Each point is reached from the start by the listed moves, each made once or not at all, plus a little noise. Say if it took an odd or an even number of moves. Then give how often each move was made.

Moves:
(1): [ 4.4  1.1  2.7  1.4 -1.0]
(2): [ 1.5  5.6 -3.7  2.9  0.4]
(3): [-1.8  3.3  2.7 -2.2 -2.4]
Start: [ 3.5 -2.6  2.0  0.0 -0.4]
Points:
[ 3.4 -3.0  2.5  0.3 -0.8] -> even (0, 0, 0)
[ 6.1  1.4  7.2 -0.7 -3.8] -> even (1, 0, 1)
[ 4.7  3.1 -1.0  3.0  0.4] -> odd (0, 1, 0)
[ 2.3  0.9  4.1 -2.0 -3.1] -> odd (0, 0, 1)

Moves:
(1): [ 7.2  0.7  2.0  0.3  1.4 -0.1 -1.3 -1.4  1.1  1.3 -1.3  0.9  2.5  1.9
 -2.5]
(2): [ 0.5  6.4 -2.2  1.4 -2.2 -1.7  0.1 -0.7 -1.8 -0.1  0.9  1.1 -0.5 -1.8
  0.4]
(3): [-0.4  2.5  3.4 -1.5  3.1  0.7 -2.3  3.7 -1.3  0.4  1.3 -1.6 -1.9 -0.6
 -2.6]
(4): [ 0.4 -2.0  0.0  2.9  0.4 -1.2  0.1  0.0 -1.5  0.8  0.6 -2.4  2.4  0.0
 -1.5]
(5): [-0.3  2.1 -1.0 -0.4  4.4  1.1  2.6  1.3  0.0 -1.2 -0.7  0.0  3.4  2.7
  2.0]
(6): [-1.9  0.7  2.2  2.8 -1.1  6.1  1.7 -1.3  1.0  0.6  3.8 -0.1  0.3  0.1
 -0.3]
(7): [ 1.6 -0.4  2.2 -4.2 -3.7 -0.4  5.4  1.1 -1.4  0.7  0.6 -2.4  1.6  1.2
 -1.0]
(8): [ 1.4 -0.7 -2.6 -1.2 -2.4  2.1 -2.1  4.7  4.6 -2.9  1.0 -0.5  3.1 -0.2
 -1.0]
(9): [-0.6  2.9  0.6 -0.8  0.2 -0.7 -0.5 -1.3  4.8  0.7  1.9 -4.6 -0.7  0.0
  1.8]
(10): [-1.4  0.5 -1.3 -1.8  0.1  0.4  0.3  0.7  1.1  6.6 -0.1  0.5  0.6  0.5
 -1.7]
(11): [-1.4 -1.5 -1.9 -0.6 -0.3 -1.1 -0.6 -1.0  1.1  0.1  6.8  2.0 -0.5  3.9
 -2.9]
(12): [-0.4  0.2  0.9  1.9  0.8 -1.7  2.1  1.9  3.3 -0.1 -1.6  1.5  0.4 -0.7
 -1.1]
Start: [ 0.3  1.7 -1.1 -2.8 -0.4  1.5 -0.6 -1.8 -2.5 -1.7 -2.3 -2.9 -3.0  2.4
  0.4]
Points:
[  4.5   8.8   7.9  -3.7   5.1   5.9   7.5   3.0   4.7   7.9   2.3 -11.0
   5.5   7.5  -6.6] -> odd (1, 0, 1, 1, 1, 1, 1, 0, 1, 1, 0, 1)
[-3.5  3.5  1.7  0.3  6.0  7.0  0.8  0.9 -3.4 -1.0  9.6 -5.1  0.7  8.6
 -5.0] -> odd (0, 0, 1, 1, 1, 1, 0, 0, 0, 0, 1, 0)
[ 1.5 10.2 -2.2  0.3  3.5  0.9  0.0  9.2  0.9 -5.0 -0.5 -4.6  3.8  1.8
 -3.3] -> even (0, 1, 1, 1, 1, 0, 0, 1, 0, 0, 0, 1)
